Each point is reached from the start by the listed moves, each made 0, 1 or 2 times, or once backwards (-1), plus a little noise. Is the number of moves made odd or even? Then give how often each move was made.
(in the rows, 128 means zero)

Moves:
(1): [170 104 130 132 142]
(2): [129 178 148 126 140]
Start: [142 131 131 140 122]
Points:
[100 155 129 135 108] => odd (-1, 0)
[102 204 147 135 121] => even (-1, 1)
[227 184 177 144 175] => even (2, 2)
[143 131 130 139 123] => even (0, 0)

Moves:
(1): [146 133 137 130 122 129 101 116 135]
(2): [130 154 141 129 115 125 131 137 138]
(3): [123 125 143 123 126 131 132 122 123]
(4): [134 123 128 165 128 142 122 125 131]
(5): [136 132 131 139 151 139 133 121 132]
(6): [125 132 120 115 118 154 128 133 130]
(7): [146 122 122 129 126 127 146 119 122]
(8): [137 112 137 124 136 129 131 154 125]
Start: [124 136 128 130 123 127 129 132 131]
Points:
[212  67 160 198 170 215 147 118 117] => odd (1, -1, 2, 2, 2, 1, 2, 2)
[104 197 148 222 115 160 137 130 161] => even (-1, 2, 0, 2, 1, 0, -1, -1)
[169  68 140 209 186 186 199 111 105] => odd (-1, -1, 2, 2, 2, 0, 2, 1)
[198  93 181 177 114 189  95 135 130] => even (2, 0, 2, 2, 0, 1, 1, 2)
[149  81 149 113 197 118 215 112  96] => odd (-1, -1, 2, -1, 2, -1, 2, 1)
[ 97 163 138  52  75 151 120 196 138] => odd (0, 1, 0, -1, -1, 2, -1, 1)

Moves:
(1): [146 123 132 129 116 134 125 134 137 135 118 125 129 122 129]
(2): [137 151 126 143 118 123 113 126 128 136 126 126 121 137 137]
(3): [127 126 147 129 124 114 139 143 138 129 141 120 119 132 135]
(4): [129 126 120 145 124 147 136 123 130 107 133 120 133 132 128]
(5): [148 141 129 131 153 135 122 146 133 125 110 115 132 131 137]
(6): [123 141 127 112 115 149 143 140 126 119 129 130 124 134 133]
(7): [135 134 124 127 136 130 148 119 119 134 134 121 129 123 126]
(8): [118 132 121 140 123 124 143 142 138 131 116 122 139 124 125]
(9): [121 129 126 119 126 123 127 122 142 127 123 128 126 130 130]
(10): [125 127 131 134 138 137 131 127 138 138 127 131 139 119 137]
(11): [145 121 102 121 137 125 125 134 136 130 150 135 126 146 122]
(12): [122 132 128 130 124 128 143 126 137 121 118 154 121 127 120]
(13): [138 128 128 122 123 125 133 127 122 114 133 130 145 126 132]
(14): [123 131 135 125 119 132 133 133 136 135 116 137 128 156 127]
Start: [128 131 122 108 122 135 114 134 130 137 129 135 135 126 120]
Points:
[144 178 106  96 139 249 103 172 127  74  96 110 147 220 151] => odd (-1, 0, -1, 2, 2, 2, -1, -1, 0, 0, 0, -1, 0, 2)
[230 178  75 174 141 136 145 165 187 198  99 170 140 166 115] => even (2, 2, 0, 0, 1, -1, 2, 1, -1, 1, 2, 2, 0, 1)
[132 174 107 144 211 139 147 129 149 160  58  67 221  76 159] => even (-1, 0, -1, 0, 2, -1, 2, 2, 2, 2, -1, -1, 1, 0)
[203 187 102 150 104 195 168 230 211 137  80  57 160 212 154] => odd (2, 1, 1, 2, 2, 1, 1, 2, 1, 0, 1, -1, 0, 2)
[103 144 125 127  55  97 179 162 163 110 168 167 119 226 108] => odd (-1, 1, 2, 1, -1, 0, 0, 1, 0, -1, 1, 1, 1, 2)
[ 61 132 140  69 125 161 128 146 144 148  80 144 198 114 145] => even (-1, -1, -1, -1, 0, 1, -1, 1, 1, 2, -1, -1, 1, 1)

Moves:
(1): [143 131 136 129 127 122 124 134 123 125 132 133 130 136 121 136 128 133
 124 135 128 129 128 131]
(2): [127 133 130 126 137 135 127 132 135 132 136 125 121 124 145 135 128 141
 127 136 143 121 127 133]
(3): [123 121 135 117 117 135 124 135 127 133 119 134 127 135 137 139 134 129
 137 132 127 128 124 113]
(4): [130 124 118 133 125 138 139 134 124 133 117 135 126 140 137 133 125 129
 121 128 136 134 119 114]
(5): [128 115 129 138 147 122 126 123 132 132 126 116 129 128 130 120 130 138
 137 127 123 120 124 124]
(6): [129 122 132 117 137 133 126 143 133 132 123 126 125 127 122 122 135 134
 119 131 130 129 124 130]
(7): [134 131 130 127 130 135 135 124 134 129 128 129 133 130 122 128 122 127
 139 132 131 133 130 128]
(8): [114 129 126 123 147 124 135 134 119 138 112 132 143 125 123 142 121 115
 132 124 134 133 125 129]
(9): [127 130 126 128 118 127 127 121 136 130 127 128 135 133 130 128 128 121
 123 129 129 130 126 133]
(10): [136 128 118 127 138 130 115 121 128 134 128 130 134 124 123 132 125 118
 133 116 133 125 132 128]
(11): [128 126 130 128 124 131 128 132 128 142 136 131 129 132 129 118 123 123
 127 130 128 119 129 128]
(12): [129 138 124 140 122 149 126 119 127 136 136 134 134 129 125 132 136 118
 123 133 118 124 129 122]
(13): [127 127 119 118 132 134 131 120 121 124 127 110 140 126 130 136 127 132
 125 121 137 129 120 126]
(14): [124 132 132 128 137 126 124 125 128 125 137 128 127 135 123 129 126 126
 130 123 134 130 140 125]
(15): [128 134 121 121 130 124 131 124 127 132 124 126 127 127 135 126 128 127
 128 128 123 127 128 124]
(16): [130 111 122 120 131 131 140 134 132 135 128 129 127 127 136 135 126 134
 123 129 122 133 132 128]
(17): [130 113 126 130 120 128 142 127 128 140 130 132 113 127 132 124 144 133
 130 128 132 127 116 126]
(18): [127 132 125 133 126 130 123 132 123 131 132 123 134 125 132 121 132 132
 131 132 129 141 129 134]
(19): [139 129 132 132 134 133 134 147 134 124 131 118 131 132 128 126 136 131
 139 132 134 117 140 139]
(20): [133 123 133 128 138 120 123 126 121 115 135 122 127 125 124 125 133 119
 126 144 133 126 132 131]
(21): [120 128 119 125 118 126 135 131 130 129 135 145 134 128 135 135 130 130
 129 124 128 132 116 109]
(22): [129 131 134 135 129 126 127 129 131 131 138 122 125 126 134 127 126 121
 126 118 128 135 124 128]
(23): [126 126 143 119 130 127 127 124 118 117 124 140 135 129 140 127 132 134
 122 120 130 125 136 130]
(24): [129 123 128 120 132 132 129 127 126 123 127 130 128 136 130 127 127 127
 135 130 124 122 121 139]
Start: [135 129 122 129 119 138 131 140 147 131 126 143 133 129 129 131 136 123
 130 135 136 125 119 133]
Points:
[149 118 121 137 166 151 105 120 131 180 136 118 133 164 153 102 143  92
 104  72 185 109 112 114] => even (0, 0, 0, 2, 1, 1, -1, 0, 1, 2, 2, 0, 1, 2, 1, -1, 1, 0, 0, 0, -1, 2, 1, 0)
[180  68 100  79 110 144 154 129 140 145 120 191 137 135 180 154 192 192
 123  88 135 118  61 104] => even (2, 0, 0, 0, 1, 1, 0, -1, 0, 2, -1, 0, 1, -1, 1, 1, 2, 0, 0, -1, 2, 0, 2, 1)
[142 179 132 145  77 150 106 149 145 120 126 154 179 131 106 105 147  78
  74 130 125 112 144 157] => odd (0, -1, -1, 0, -1, 1, -1, 0, 2, 0, 1, 1, 0, -1, 0, -1, -1, 0, 1, 0, 0, 0, 1, -1)
[125 113 139 178 189 198 188 204 184 249 171 146 125 141 160 161 178 158
 193 164 155 153  93 103] => odd (1, 2, 1, 0, 2, 1, 2, 2, -1, -1, 0, 2, -1, 2, 0, 1, 2, 2, 1, -1, 1, 2, -1, 0)
[154 110  66 152 152 147 108 134 144 163 134 159 167 139 159 147 173 123
  97 169 170 119  85  67] => odd (1, 1, 0, 2, 2, 1, -1, 0, 2, 2, 0, 1, 0, 0, 1, 0, 0, 1, 0, 2, 2, -1, 0, -1)
[139 123  92 175 123 171 164 145 157 167 102 137 102 145 171 171 131 115
 107 156  80 132 126  63] => even (0, 0, 1, 2, 1, -1, -1, 0, -1, -1, -1, 2, -1, 0, 2, 2, -1, -1, 0, 0, -1, 1, -1, -1)

Moves:
(1): [152 127 136 127 123 119 138 132 137 121 119 132 128 124 124 127 131 120
 126 117 130 125 126 126 130 134 131]
(2): [127 135 130 125 129 128 132 142 121 123 135 117 143 120 134 152 128 137
 122 125 134 119 131 126 133 125 131]
(3): [132 127 142 129 138 138 117 127 136 131 128 140 124 123 126 134 120 127
 129 116 124 131 124 128 133 125 129]
(4): [133 126 124 144 130 122 130 129 124 129 121 128 120 142 124 130 124 132
 133 132 131 130 125 128 125 132 129]
(5): [131 123 127 128 133 115 119 130 126 137 137 131 130 124 115 127 136 126
 133 134 125 115 121 129 120 134 117]
(6): [138 123 123 140 134 144 121 129 137 131 133 124 134 120 133 125 132 123
 125 135 128 120 124 112 127 129 135]
(7): [139 124 132 127 139 139 137 139 127 122 114 120 129 140 129 128 145 124
 125 136 124 139 127 141 125 129 121]
(8): [128 127 128 135 119 123 123 153 133 128 137 137 120 142 117 117 137 125
 125 137 130 125 128 126 134 119 116]
(9): [130 125 129 125 136 123 124 125 145 119 129 131 127 131 126 129 132 131
 130 128 130 127 132 131 132 136 124]
(10): [129 136 119 123 122 132 134 129 136 143 132 123 130 132 138 133 122 128
 119 119 126 130 132 134 128 127 140]
(11): [133 123 131 133 127 139 131 130 123 120 141 137 127 131 122 127 123 133
 124 136 131 133 132 134 121 137 132]
(12): [129 140 121 129 128 131 130 131 128 119 130 134 125 131 129 126 132 129
 128 128 122 129 124 127 123 126 125]
(13): [127 125 127 130 129 125 129 128 132 129 129 134 142 135 125 129 129 119
 133 126 127 131 128 127 132 127 126]
(14): [120 127 133 124 127 129 122 126 128 131 125 132 125 135 122 132 134 125
 127 129 131 119 128 123 127 134 136]
(15): [132 140 128 121 129 129 129 131 126 129 136 130 115 131 146 125 124 113
 139 122 138 136 141 128 127 132 128]
(16): [131 125 122 125 128 120 121 125 124 125 128 133 124 132 129 133 136 129
 116 136 134 135 126 126 131 117 136]
(17): [128 141 131 144 123 124 121 122 127 128 131 118 125 125 126 132 131 114
 132 124 113 123 128 136 134 133 122]
(18): [132 119 133 127 115 130 120 118 131 140 129 133 140 119 134 134 141 140
 139 146 115 122 138 134 123 115 129]
(19): [133 126 111 118 126 127 126 134 132 132 127 120 123 121 123 138 125 129
 145 123 123 130 125 133 132 122 137]
(20): [124 127 133 125 131 122 136 128 129 130 129 133 130 120 126 131 125 126
 130 139 127 121 129 124 126 120 131]
(21): [123 133 125 136 126 133 129 131 131 127 122 131 133 120 125 125 133 133
 136 125 151 132 119 142 128 133 131]
(22): [126 139 127 127 123 124 118 143 118 126 130 112 136 133 128 119 132 132
 125 133 128 147 122 120 116 121 135]
(23): [129 130 126 129 126 132 131 124 125 132 130 126 127 119 120 132 134 129
 128 120 131 134 139 128 125 121 123]
(24): [132 132 127 131 129 132 126 128 118 125 120 123 133 131 122 120 127 132
 130 130 127 127 131 136 131 118 134]
Start: [108 129 128 128 131 125 118 133 116 132 139 141 124 115 141 125 128 137
 114 118 137 137 143 130 144 135 144]
Points:
[130 184  80 173 122 134  84 151 118 154 182 131 117 101 143 174 162 120
 105  88 150  75 166  96 166 111 147] => odd (0, 2, 0, 1, 1, 2, -1, 1, 0, 1, -1, 2, 0, 1, 1, 1, 1, 0, 0, -1, 0, -1, 2, 1)
[128 128 117 152 110 136  71 202 124 181 146 184 145 119 121 164 181 148
 162 147 161 153 152  97 137  35 161] => odd (0, 1, 2, 2, 0, 1, 0, 2, -1, 0, -1, 1, 2, 1, 1, 1, -1, 2, 1, 1, 1, 1, 2, 0)
[120  98 129 118 156  91  85 118 126 129 203 219 106 173 155 137  89 152
 153 154 145 166 178 140 132 147 139] => odd (-1, 0, 1, 2, 1, -1, -1, 0, 2, 0, 2, 0, 2, -1, 2, 1, -1, 1, 0, 0, -1, 0, -1, 0)
[ 84 157  73 108 102 158 126 210  70 131 150  68 208 128 110 153  91 169
 108 104 163 139 129  87 140 106 249] => odd (0, 2, -1, 0, -1, 1, -1, 0, -1, 1, 1, 0, 2, 2, -1, -1, -1, -1, 2, 0, 0, 2, 0, 2)
[137 152 103  80 181 108 127 175 165  97 198 162 158  67 137 197  94 126
 149  84 166 128 126  77 132 153 186] => even (1, 2, 1, 0, 1, 1, -1, -1, 2, 0, 1, 2, 2, 0, 1, 0, -1, -1, 2, 2, 0, 1, 0, -1)
